Rows are points. Before rounding, the points of a table are all equally far from one centre. They may lie mostly on one side of it. Where is the centre, to within rounding?

Points (8 x 3)
[[-45 -13  55]
 [ 42 -59   8]
 [-27 -28 -19]
 [-45 -16  52]
 [-13  52  51]
 [-29  -9  77]
 [-29 -17  74]
 [ 29  30  81]]
Centre: [14 -3 27]

Points (18 x 12)
[[ 37  -3  17  -1 -35  12 -54 -33  17 -78 -56  27]
 [ 70 -22 -12  16   0  -4 -24 -17  39 -67 -14 -21]
 [ 70 -46  19 -24 -38  11 -61 -21 -28 -28 -32  27]
 [ 33  18  -9 -53  52  11   4   2 -21 -57  -1  -1]
 [ 25  20 -19  -9  18  56 -69  -2  11 -35 -23  25]
 [ -7  22  -2  -1 -26   6 -77 -42   6 -38 -65  34]
 [ 36  15  30  -2 -21  10 -41 -46  -3 -34 -14  40]
 [ 16 -27  46  31  -6  15 -57 -10   4 -56 -57 -16]
 [ 25  29   3   7  -8  -4 -56 -50 -33 -73 -37  -4]
 [ 71 -54   9 -37 -14 -42 -49 -19  10 -40 -21  14]
 [ 33  30  23  -2  -6  47 -39 -21   5 -49 -52  16]
 [  1 -12   7   2 -39 -11 -66 -48  31 -48 -18  41]
 [-33   4   9 -30 -26  20 -64 -24   6 -11 -95  13]
 [ 64  11 -13   6 -14  47  -8 -12 -36   3 -72  23]
 [  3 -14  11  40 -37  22 -23  23 -46 -91  -4  16]
 [-14   4 -48 -30 -50  13 -45 -58   2 -88 -35 -13]
 [ 29   0  -4  -1  -8 -14 -86  17  23 -44 -77 -29]
 [ 70   4  -6 -10  -5   0  -9 -20  30 -16 -65  51]]
Centre: [  1 -26 -28 -14 -15  -4 -12   5 -14 -30 -37   3]

Points (28 x 24)
[[ -3 -12  57  -8  -6 -16  16  52  21 -15 -22   5 -16 -29  -2 -12  26  51
   -7  42  -8  -2   4 -62]
 [ 51  -5  11 -39 -27 -12  22  10  27   0  41  19 -18 -18 -78  23 -31  42
  -54  15  34 -24 -24   7]
 [ 70  -4  48  -1 -37 -15  -3 -10  38 -41   1  76  10  31  21 -12 -32  75
  -46   8 -17  20 -42 -47]
 [ 27 -39   6 -13 -12  13  -2  18 -34  12  27  55  12 -16 -44  17 -25  65
   24   3  40  28 -21  -1]
 [ 31 -20  47 -19 -36  31   5  12  34  -3 -30  25   4 -37 -65 -13 -33  53
  -51 -10   5 -15 -29 -33]
 [ 27 -15  54  -1   9  10   8  38  31  -5   1  19 -60  -8 -40  30 -35  67
   35  15  -3  25  15  13]
 [ 22   8  50 -15 -43  -2   7  63   7 -36   3  -4 -23   2 -65  25  40  13
   11  -5  -2  16 -41   8]
 [  9  36  74 -42  15  24 -19  -5  27  -3  24  54   3  13 -23 -34 -13  85
  -12  17   2 -47 -26  -7]
 [ 36 -16  53 -26 -54  -7 -16  30 -12 -28 -32  32 -41 -14 -19 -28  -2  36
  -18   4  35  -1  24  -2]
 [ 22   0  55  -8  36   2  51  24  12 -30 -11  43   2 -10 -42 -12 -72  68
    4  30   0   0 -17  19]
 [ 48  20  48 -28  -9 -15   3  28  24 -50   8  31 -29 -45  -5  30 -13  52
  -23   3  12 -41   8  12]
 [ 40  -9  30  -6  -9 -22  32  23  26 -21  11  28   7 -42 -39 -16 -63  31
  -68  -1   4  26 -11 -12]
 [ 23   6 -24 -49 -56 -15  38  42  33  -8  32  44   8  -2 -20 -17 -37  28
  -10  -2   2 -41 -25  21]
 [ 24  -4  24  22  11 -49  55  -8  17 -12  18 -28 -14 -10 -49 -10 -22  74
  -49   6  21  -7 -13  16]
 [ 35  -5  35 -14 -37 -22  34  18   1 -16 -16  32 -12   2 -53  22 -33  62
  -78  -5  18 -38 -11 -14]
 [ 52 -28  82 -24 -26 -12   2  -9  44 -37   0  21 -44 -30 -61  -2 -17  61
  -24  32   0  -8 -32  38]
 [ 47  -3  93 -30 -26   7   1  13  31 -26  11 -14  -8 -61 -24 -25 -32  50
   -8   9  10  15 -19  16]
 [ 33  22  57 -61 -48   2  27  30  -4 -36 -17  20  -9 -32  -4  -8  -9  13
  -44 -24   4  31 -42 -26]
 [ 18 -38  53  16 -24   7 -34  53  13 -19  22  23 -35  11 -77 -18 -35  59
  -22  26 -12  34 -36  -4]
 [ 71  13  45  27 -22  -4 -14 -31 -12 -45 -28  10 -21  -1 -55 -22 -18  61
  -17 -20 -11 -16 -32 -47]
 [ 50 -37  43  10 -25  58  20  36   7  -8  -3  31  19 -11 -40  53 -33  35
  -33  -2  11  18 -37  17]
 [ 23   3  72 -48 -12 -13  -4  12  21 -70  29  50 -25 -21 -57 -23 -42  27
  -22  34  -1  27 -36   5]
 [ 55 -14  19 -31  -5 -11 -25 -14  12 -34  43  13   0 -51 -58  18 -23  31
  -50  15  -7  -1 -68  19]
 [ 39 -19  23  26 -49 -12   6  45  25   2   0  24 -23  -4 -23   5 -49  95
  -61  29   5   3 -12  23]
 [ 20  26  57 -19  -5   2  30  54 -30 -37 -23  34 -10 -15 -25  -3 -38  14
  -68  18  11   4 -27   8]
 [ 87   4  60 -29 -15  24  12  18  32 -44   9  -5 -32  46 -61  -9 -39   1
   16  11   5   9 -36 -44]
 [ 47 -16  28 -17 -11   9 -13  48 -21 -21   3  17 -36 -28 -55  34 -46  32
  -41   7 -16  11  -3   0]
 [ 49 -31  71 -13   8 -10  12 -31  20  -2 -14 -18  -5 -14 -40  38 -15  70
  -74  20   8  13 -44  18]]
Centre: [ 17  -3  29  -4 -19   0   6  -9  15 -10   8  12 -15  20  -2   2 -18  28
  -6  23   2   0 -45  -6]

Points (28 x 24)
[[  8  57  15 -10   4  25  13 -20 -32  36  36 -33  32 -74  -5 -44  19 -36
    7  24  25  10 -22  81]
 [ 26  49   6  10  -8  41  15 -31  12  46  38   1  14 -25 -17 -33  12 -56
   14  26  38  20 -27  80]
 [ 26  45  29   7 -17  -9   4 -28 -29  55  47 -61  12 -29  11   1  12 -36
    3  -4  27  42 -60  68]
 [ 64  41 -23  -3  10  21  32 -69 -44  34  34 -27  31 -23 -23  -9  19 -26
    7 -35  59  27 -51  51]
 [ 10  65  -2   4 -12  31  18 -43 -40  65  40 -61  35 -18 -46 -11  -4 -24
    5  15  60  12 -49  79]
 [ 15  26 -11 -13  11  29  11 -27 -34  60  29 -64  19 -35 -30  -2  31 -58
   -2  23  32  24 -55  58]
 [ 28  58   0  -2  35  20  70 -22 -61 -24  28 -35  40 -37   8  -2  17 -33
   13  -5  41  16 -51  34]
 [ 21  66  14  18  35  62  16 -25 -42  56  24   8  67 -24 -32 -10  -2   3
   -5   3  56  12  -8  76]
 [ 57  74  24  -3 -18  16 -10  -3 -31  80  48 -15  14 -63  -8  10  -3  -1
   22  29  45   9 -38  64]
 [ 25  50  35 -43   8 -13  16 -24 -24  79   1 -37  54 -43 -18 -17 -23  -6
   20  22  29  33 -79  45]
 [ 22  55  32 -15  -1  51  23  -2 -25  47  65 -21  27 -61  -9 -33   3 -53
   24 -38  26  29 -49  59]
 [ 20  53  -1 -35  -9  19   6 -21 -49  65  38 -36  40 -33 -33 -32 -12 -67
    7  -9  75  26 -38  88]
 [ 36  38  31 -12  15  12  20  -8 -20  69  50 -50  28 -56  26 -32  18 -19
   -3 -19  23  25 -47  84]
 [ 12  83  25  16 -18  29  10  32 -65  60  77 -36  32 -18 -15 -35 -12 -42
    7 -14  50  11 -69  39]
 [ 38  69   8 -15 -31  17  21 -15 -19  62  54 -26  46 -38 -11  -5 -19 -31
   22  12  61   9 -50  95]
 [ 43  13  12 -39  15  44  20 -38 -23  23  15 -12  51 -17 -23 -18  -1  -9
    8  24  -3  34 -49  88]
 [ 21  51   0 -29   5  37  25 -18  -3  41  42  -2  58  -8 -30  17 -11 -18
   -9  31  17 -15 -48  93]
 [  5  31  49 -31  -1  41  25 -10 -35  45  91  -9  17 -49 -32 -37 -16 -24
    0  16  49  11 -53  95]
 [ 64  52  32 -17  -5  11  22 -32 -29  32  13 -27  17 -32  -4 -43   6 -61
  -15   3  32  -7 -61  76]
 [ 23  61 -14 -24  31  41  20 -36  14  29  72 -24  26 -16 -33  15  22 -41
   -7  -7  35  31 -25  47]
 [ 25  55  -6 -14 -40  37  17  30 -40  22  23   4  56 -10 -17  -7 -22 -58
   42  -7  29  21 -42  82]
 [ 44  54 -14   7   0   9  17 -18   1  65  37 -43  32 -58 -31   0  -2 -27
  -11  19  75  60 -41  22]
 [ -9  48  16 -20  -3  25  58  -5 -60  26  37 -41   3 -68 -11 -33  18  -5
   50 -13  15  15 -45  88]
 [ 54  55  15   1   1  22   2  12 -51  68  43 -32  14 -40  11   0 -55 -18
  -21 -26  16  46 -18  67]
 [  2  90   0   3  -2  15   4 -48 -42  47  21 -63  43 -25 -21 -21 -17 -26
   -4   3  28   2 -21  34]
 [ 49  63   5  19 -15   9  44  -9 -29  40  49 -47   8 -37 -24 -18   0 -28
  -27   1 -10  12 -28  88]
 [ 31  82  46 -25 -24  33  49  -9 -29  25  29 -42  -3 -22 -29 -27 -18 -15
  -63  -8  76  18 -14  88]
 [ 14  31  -5 -14   0  24  29   7 -32  79  42 -19  41 -64 -15 -39  21 -53
    6 -12  29  49 -55  70]]
Centre: [ 22  25  17 -25   2   4  34  19 -35  35  27 -12   7  -2 -27 -19  -1   4
   4  -6  51  10 -18  28]
